Each row of a before or after table is a point. One or more steps were done to the points. Then noise was added and the rows were shuffled. The steps act on how far a point lies along the listed directions, d1 being the first. What was done? A step turns or swaps two directions, mirrors them in a line or flattens them onto one, adds a multiple of one to another, or multiplies one. Angles are multiples of 10 degrees, from the lower direction toward the higher: turns from -170 to 170, lines from 10 to 170 but not 90. Use the fewest steps. Two steps may share a direction if one is a turn and the other turns, adds or multiplies; they go together, in the order done. Otherwise the lowest direction goes first.

Directions:
(1): [ 0 39]
(2): [-39   0]
Before (14 x 2):
[[ 18  -1]
 [ -4  -7]
 [ 10   6]
 [-21  -5]
 [ 12   3]
 [-24 -21]
 [-15   4]
 [ 26   7]
 [ 15 -21]
 [ 21  28]
 [-38  36]
 [  5  35]
 [-11 -35]
 [-18 -13]]
After, 14 rows:
[[ 10  20]
 [ 17  28]
 [ 10  20]
 [ 17   3]
 [-37 -21]
 [-22 -56]
 [ 26  44]
 [-11 -20]
 [  2  42]
 [ -2 -10]
 [-19 -41]
 [ 22  58]
 [-20 -37]
 [-11 -51]]
Steps: add -1.5 times d2 to d1

Directions:
(1): [ 20 -16 -40]
(2): [ 10  45 -13]
(3): [42 -3 22]
Before, 13 rows:
[[  2  60 -12]
 [-12  -4  10]
 [-15  12   6]
 [  1  15  -3]
 [ -7   3  15]
 [ -7  -7   4]
 [  0   3  17]
 [  0  24 -17]
 [-10   0  16]
 [-13   0   8]
 [ 42  -6  13]
 [-13   5   7]
 [ -1  -1 -12]]
After, 13 rows:
[[  2  21   7]
 [-11   1 -14]
 [  2  14  10]
 [  1   5  12]
 [ 34 -12 -22]
 [ -8  15   5]
 [-15  14   1]
 [-39  14 -46]
 [-22  -4 -19]
 [  4  14   0]
 [ -7  -8   0]
 [  7  16  -4]
 [ -4  14  10]]
Steps: turn d2 and d3 by -60 degrees; turn d1 and d2 by -70 degrees

Directions:
(1): [-25  22  42 -12]
(2): [ 25 -34  34   8]
(3): [ 32  14   0 -42]
(4): [-27 -34  -7 -33]
Before, 11 rows:
[[-15 -15 -16  15]
 [ 17 -10   2   5]
 [ -7  27  -7 -40]
 [  6   1   7  14]
 [  4 -12  16 -16]
 [  7   2   4  15]
 [-26  15   2 -56]
 [ 14   6   6 -32]
 [ 15   3  -1 -13]
 [  0 -12 -25  21]
 [ 32  24   4  14]]
After, 11 rows:
[[  6  -8 -24 -20]
 [ 22 -14 -41  -7]
 [  2   3 -18  16]
 [ -1 -27  50   1]
 [  7  14  -7   4]
 [-27  -1   8  11]
 [ 28  19   5  27]
 [  0  -9   5  16]
 [  6  17  -4   1]
 [-31 -32  57  -9]
 [-13 -14  23  24]]
Steps: multiply d1 by 1.6; turn d2 and d3 by -140 degrees; turn d3 and d4 by 20 degrees

Directions:
(1): [-52   7 -14 -21   8 -32]
(2): [-20  24   2  -4 -53  26]
Before (14 x 6):
[[-13  -3  13  -4   8 -16]
 [  9 -25  -7  10  44  -8]
 [  6   7  -8  -6  32 -24]
 [ 46  -9   8  32  -2  27]
 [  3 -24  -4   3  23 -15]
 [-42  39  -5 -14 -35   6]
 [-29  -2 -17 -17  45 -35]
 [ 51   9   9  19 -26  34]
 [ 12 -26 -13  -1  42  -6]
 [ 22 -13   3   6   1   4]
 [ 46 -13   4  18 -11  31]
 [-32  -6   3  -8   4 -15]
 [ -8   1  23   1  19  -8]
 [ 18   8  -2  21 -48  34]]
After, 14 rows:
[[  2  -1  26   5  18  -1]
 [ 29   4  -2   3  28  -8]
 [ 17  -4   4   5 -16  11]
 [ 14   5   1   7 -45  37]
 [  9  28   2   5 -57  30]
 [ 32 -23   0  21  23  19]
 [ 36 -24  -5  10  24  18]
 [-14 -16   5  -2  23 -19]
 [ 22 -24   1  12  13   1]
 [-51  25 -15 -21   6 -27]
 [-26  19 -12   5 -54  14]
 [ 18  11   6  25 -39  38]
 [  0  -8  14   0  15 -15]
 [ 19 -17  -7   0  60 -21]]
Steps: turn d1 and d2 by -50 degrees

Directions:
(1): [ 23  -2  36 -30  26 -25 -36 -25]
(2): [  6 -42 -26   4  12 -51  27  -7]
(3): [ 10   7  26 -38   3  -6  39  46]
(4): [-37  -7  48  41   6 -19   0  13]
(5): [ 47 -37  22  25   0  33  11  -1]
(6): [ -5  23  -3   9  60  16  31 -22]
Before (11 x 8):
[[ 11 -11 -22 -10  -9  -7  23  10]
 [  6 -23 -16  26  -3 -22  15  -5]
 [  2 -15  21  39 -29  20 -10  22]
 [-38   2  14  35 -52   3 -20  25]
 [-15  14  -5  21 -40  31 -17  21]
 [ 36 -39 -24   7 -19 -31   6  -1]
 [ 11 -24  -9  12   0 -29  15  -5]
 [ -6   4 -11  -4 -22  26  32  28]
 [ 28  19   9 -44 -13   1  13  30]
 [ 16  21 -13 -31  -6  22  -6  10]
 [ 20 -22 -34  20 -11  -5  15   1]]
After, 11 rows:
[[-31  -5  34  54 -10 -21 -27  -6]
 [-29  -8  -2  37 -18  13   8   5]
 [ 19  -7 -10   2  -5  -5  10   1]
 [-14   1 -14  25 -38  16  -9  15]
 [ 29 -22   0  19 -20  13 -38 -14]
 [-22   3  27  19   0  -7  -1  21]
 [-16  -3 -46  30 -60  15 -29  -6]
 [-17 -10   8  25  -6 -10   7   9]
 [ 15 -11   9  13  -4  -7  12  19]
 [ 18 -28  26  21 -11 -30 -17   1]
 [ 15  -9  -1   4   1 -14   1  -8]]
Steps: add 1 times d5 to d1; multiply d2 by 0.4; add -1 times d6 to d3; turn d3 and d4 by 140 degrees
